Each row of a before or after table is a point. The points were changed in one or more steps. Then noise was added and the rows were shuffled. The steps act on columns, c1 being the first. Write out the steps. A step turns or swaps two columns, mirrors them in a line or flattens them onto one, adds a multiple of one to another, or multiplies or shifts one. Angles are multiples of 10 degrees, from the lower column toward the higher: turns from -170 to 170, lines from 10 to 170 but not 90. Use the fewest steps. Two steps may share a column if one is a turn and the other turns, adds or multiplies; they go together, in the order done. Otherwise the lowest column goes first.
(in the rows, 128 means zero)

Before (12 x 2):
[[142 123]
 [114 128]
 [108 144]
 [140 111]
 [128  90]
 [110 141]
 [ 92 152]
 [135 129]
 [139 132]
 [ 48  51]
 [ 82 153]
 [137  42]]
After:
[[101 162]
 [116  91]
 [116 132]
 [116 146]
 [131 131]
 [136 106]
 [ 27  84]
 [ 93 173]
 [136 119]
 [131 129]
 [115 149]
 [102  48]]
Steps: turn c1 and c2 by -20 degrees

Before:
[[147 178  80]
 [150 169 119]
 [ 70 179  71]
 [124  75 169]
 [141 119  91]
 [170 164 126]
 [139 141 132]
 [ 88  95 163]
 [ 83  98 129]
 [132 156 137]
 [ 88 150  79]]
After, 11 rows:
[[ 63 135 155]
 [135 130 138]
 [159 120  93]
 [150 121  92]
 [121 136 157]
 [161 127 128]
 [ 34 123  84]
 [147 129 134]
 [ 68 122  84]
 [ 58 129 126]
 [195 127 133]]
Steps: multiply c1 by 1.6; flatten c2 and c3 onto the line at 80 degrees

Before:
[[118 111 198  96 101 133]
 [103 123 131  87 108  92]
 [136 138 147  84 106 161]
 [163  66  39 124 128 103]
 [108 183 133 121 125  95]
 [ 99 127 191 181 206 107]
 [110 130 163 111 109 101]
 [112 138 148  77 148 112]
 [115 129 141  98 138 114]
 [145 149 190  85 149  60]
 [115  94  90 153 113  89]
 [122 111 167 195 191 117]]
After:
[[159 102 122 140 121  74]
 [144 172 123 152 114 105]
 [102 168 180 164 128  57]
 [129 127 131 127 113  96]
 [106  81  30 148 154 110]
 [156  91 187 107 138 104]
 [ 86 156 183 174  56 163]
 [147  81  80 173 127 130]
 [153 111 152 142 128 102]
 [122 140 137 116 105  75]
 [ 84 141 158 172  82 179]
 [141 130 137  78 148 106]]
Steps: turn c1 and c5 by 130 degrees; add -0.7 times c1 to c2; shift c3 by -10; turn c4 and c6 by 60 degrees

Before (14 x 9):
[[153 129  89 107 138 156 190 136  94]
 [ 98 127 186  56  92 117 129  99 101]
 [ 60 104 157  81 139  72 111  75  83]
 [ 95 131 137 127  70 140  89 108 103]
 [ 90 140 166  96 115 143  95 129 165]
 [102 171 142 101 144  51 133  76  92]
 [ 83 145 105  63 132  93 105  88  93]
 [ 94 161 159  75  68 165  99  94 117]
 [139  95  53 149  84  89 141 170 149]
 [ 53 136 126 112 109  90 155  66 119]
 [106 161  95 121 114 112 155 134  51]
 [196  92  76 160  80 115 139 140 164]
 [146 110 101 153 100  86 164 178 142]
 [146 122 101 154 134 151 145 135  91]]
After, 14 rows:
[[183  99  96 138  66  86 111 168 158]
 [104 159  98 112 134  96 123  90  81]
 [ 95 161 130 115 147  47 158  71  83]
 [163 115 125 122 131 147 137 136 103]
 [160  92 114 142  90  92 145 185 150]
 [ 75 155 131 133 114 144 112 124 148]
 [131 136 103 103 116 115 177 127  56]
 [102 152 116 118  49 136  99 102 107]
 [ 54 120 116 108 144  68  98  81  73]
 [177  92 120 120 144 153 176 138  93]
 [ 67 115  89 117 102  93 149  62 113]
 [212  91 133 146  73 116 113 143 173]
 [ 84 180 129 112  45 163 128  91 102]
 [ 72 128 154 109  82 116 133  96  82]]
Steps: turn c1 and c3 by 40 degrees; multiply c3 by 0.7; turn c2 and c7 by 40 degrees; flatten c4 and c9 onto the line at 70 degrees; multiply c5 by 1.3

Before (9 x 11):
[[137 108 163  97 118 150 146 107 114 135 120]
 [125 128 132 106 126 162 149 105 124 128  82]
 [135 133 139 131  84 122 138 142 103 130 109]
 [162 138 107 166 118 145 114 112 125 131 153]
 [ 92 132 105 149 106 117 126 130 112 103 103]
 [135  95 152 108 152 141 131 135 143 139 101]
 [105 135 115 160 111 190 125 149 135 139 146]
 [127 120 123 109 122 132 113 146 118 115 112]
 [134 126 121 111 140 157 157 115 129 147 127]]
After (9 x 11):
[[123 132 143 131 162 121 158 107 135 133 135]
 [106 125 121 110 149 156 102 134 105 126  95]
 [130 131 133 109 146 162 121 102 114 128 120]
 [116  97 158 110 120 140 108 101 118 130 116]
 [125 135 113 158 131 192 142 134 152 102   9]
 [162 133 101 149 137 119 144 105 130 103 155]
 [140 116 123 107 117 130 140 107 129 130 116]
 [119 107 173  95 148 151 128 133 115 131 119]
 [112 135  96 168 117 141 142 156 140 158 102]]
Steps: turn c1 and c10 by 110 degrees; multiply c3 by 1.3; turn c5 and c7 by -120 degrees; add 1 times c7 to c9; turn c8 and c11 by -120 degrees; add -1.5 times c6 to c11

Before:
[[101 135 109 159 151 113 127 102 109 109 139 133 134 135]
 [120 158 157 134 157 117 151 123 123 114 150 136  99 113]
 [119 133 132  94 156  56 110 189 195 152 104 132 142 123]
 [120  90 141 110 149 101 116 105 131 136 134 167 134 109]
 [111 156 103 123 117 132 151  99 109 148 190 136  87 101]
 [173 128 148 130 143 106  86 165 114 170 137 116 151 164]
 [112 135 119 129 120 146 161 121 130 133 113 149 139 144]
 [ 99  60 102 126 163 146 137 136 119 165 147 151 121  99]
 [174 180 149 119 134 104 106 157 128 115 110 120 171 106]
 [127 177 114 123 149  94  94 177 164  95 175 168  80 155]
 [137 132 108  77 132 138 110 132 150 101 127  78 143 167]
 [ 61 139 132  80 141 151  86 154  90 118 105 153 127 177]
 [127 111  98 145 172 132 125 110 143 180 121 153 102 115]]
After:
[[197 139 132  82 141 152  85 170 109 109 130 139 151 172]
 [ 91 181 149 120 134 104 106 151 142 111  96 117 228  45]
 [144 133 132  95 157  56 110 148 216 133 107 121 161 103]
 [127 158 158 135 158 118 151 128 121  94 152 137  45 159]
 [132 111  99 144 172 131 125 104 131 148 121 159  54 155]
 [120 133 109  77 131 137 110 121 149  98 124  63 187 139]
 [150 135 110 159 151 113 126 115  98  93 146 142 147 125]
 [148 135 119 129 121 148 160 121 127 138 118 150 165 127]
 [134  90 141 110 149 100 116 107 120 121 136 162 133 103]
 [149  60 103 127 163 146 138 139 125 140 157 150  97 114]
 [124 155 102 124 117 132 151 114  96 155 191 133   8 166]
 [112 178 114 122 148  94  95 152 183  81 172 168  17 222]
 [ 82 129 148 130 144 106  87 167 135 160 122 114 207 125]]
Steps: mirror c1 and c11 in the line at 100 degrees; add 0.3 times c4 to c12; add -0.7 times c5 to c10; turn c8 and c9 by 30 degrees; multiply c13 by 3; turn c13 and c14 by -30 degrees

Before:
[[133 114 107 157 134 152 131 127 135 111 122 154 133 163 148 142 148 146]
 [145 168 103 124  98   7 124 101 118 118 127 133 136 114 158 113 120 130]
 [139 137 119 121 106 152 115 114 146 136 130 141 138 111 141 141 155 150]
 [140 128 130 111 127 159 114 108 138 118 100 150 103 135 148 112 116 152]
 [ 58 124 153 109 146 158 121 123 126 168 132 148 140 120 149 124 138 152]
 [ 85 119 203 104 114 125 129 117 122 115 101 124 111 112 112 116 107 156]
 [ 85 108 102 107 137 156 134 121 141 149 113 130 114 105 139 116 152 135]
 [142 133  98 102 132 156 132 112 128 116 170 134 131 128 134 144 107 156]
 [145 121 158 162 131 157 124 134 126 140 103 127 112 105 120 121 111 140]
 [142 116 111 106 136 124 115 106  76 126 154 135 138 107 142 122 144 152]
 [104 113 103 101 123 142 107 169  86 117 113 140 118 138 140 117 113 115]
 [118 131 107 104 120 156 125 109 126 110 130 138 128 120 135 112 110  85]]
After (12 x 18):
[[143 142 104 115 135 157 167 111 127 110 146 132 130 147 134 111 106 157]
 [135  94 102 102 131 151 123 128 135 117 119 154 133  85 147 132 147 145]
 [ 84  77 134 144 137 156 117 122 139  92 114 130 114 156 136 126 150 135]
 [104  89 106 115 122 144 110 168  87 114 138 142 120 153 142 141 112 115]
 [143 229 106 142 102   6 123 104 118 111 130 135 134 138 159 134 119 133]
 [146 111 153 161 133 157 102 134 124 148 118 127 113 103 119 124 111 138]
 [115 137 101 133 119 155 131 108 127 116 132 138 128 155 134 138 108  83]
 [138 129 122 124 127 156  97 109 138 134 127 149 104 146 149 144 121 150]
 [ 57 114 174 130 145 159 129 123 126 129 139 148 141 148 149 126 139 151]
 [ 87 105 154 138 111 126 104 113 124 200 115 123 109 156 108 130 106 157]
 [137 151 129 133 110 149 124 115 148 114 141 139 138 140 143 107 156 149]
 [144  96 115 143 136 125 145 106  76 115 151 135 138 156 141 122 145 152]]
Steps: multiply c2 by 2.5; mirror c3 and c10 in the line at 30 degrees; turn c14 and c16 by 150 degrees; turn c4 and c14 by -70 degrees; turn c7 and c11 by -60 degrees

Before (8 x 24):
[[148  91 181 127 141 122 139 159 138 139 129 118 131 123 152 108 134 101
  137  99 110 140 158 147]
 [117 156 124 123 143 133 128 164 140 151 100  83 129 130 128 133  96  91
  117 112 123 106 134 127]
 [116 137 133  98 128 122 125 189 115 146  95 127 132 118 146 130 135 172
  135 102 133 133 131 118]
 [132 147 122 122 149 155 135 123 135 129 122 114 141 130 126  89 117 123
  129 123 123 147 137 109]
 [126 120 130 147 119 131 138 123 110 146  99 125 114 120 124 116 136  96
  119 110 142  80 156 117]
 [108 156 137 139 145 151  85 120  89 142  94 107 124 136 132 129 113  87
  126 107 118 154 133 128]
 [110 157 124 131   7 123 143 136 121 118 197 115 159 153 157 117 132 215
  127 165 122 149 128 106]
 [134 150 121 145 140 172 114 149 104 165 121 125 122 142 136 128 112  88
  137 114 131 122 137 114]]
After (8 x 24):
[[115 154 126 124 141 132 128 187 141 152  82  82 130 127 126 133  96  89
  132 113 123 106 137 113]
 [127 149 120 137 150 154 132 119 135 128 122 116 128 129 123  89 114 123
  134 124 122 147 140  73]
 [104 157 124 146   9 121 142 141 121 113 236 116 134 151 158 117 129 216
   89 168 119 150 129  85]
 [136 152 121 152 141 171 114 161 103 161 119 124 128 142 136 127 111  90
  142 115 129 122 145 132]
 [112 133 136 114 127 121 126 225 113 146  83 126 128 116 147 129 133 174
  157  99 133 131 133  47]
 [130 122 132 148 117 132 137 121 114 145  83 126 128 121 124 118 136  95
  135 112 138  79 172 140]
 [145  93 181 120 142 122 140 179 140 135 131 117 123 122 150 107 133 104
  135  99 109 137 175 171]
 [108 155 132 139 142 151  85 113  90 141  75 107 132 132 133 128 112  88
  144 105 116 153 137 149]]
Steps: flatten c1 and c13 onto the line at 170 degrees; turn c4 and c24 by 40 degrees; multiply c24 by 3; multiply c8 by 1.6; multiply c11 by 1.6; turn c11 and c19 by -20 degrees; multiply c23 by 1.6
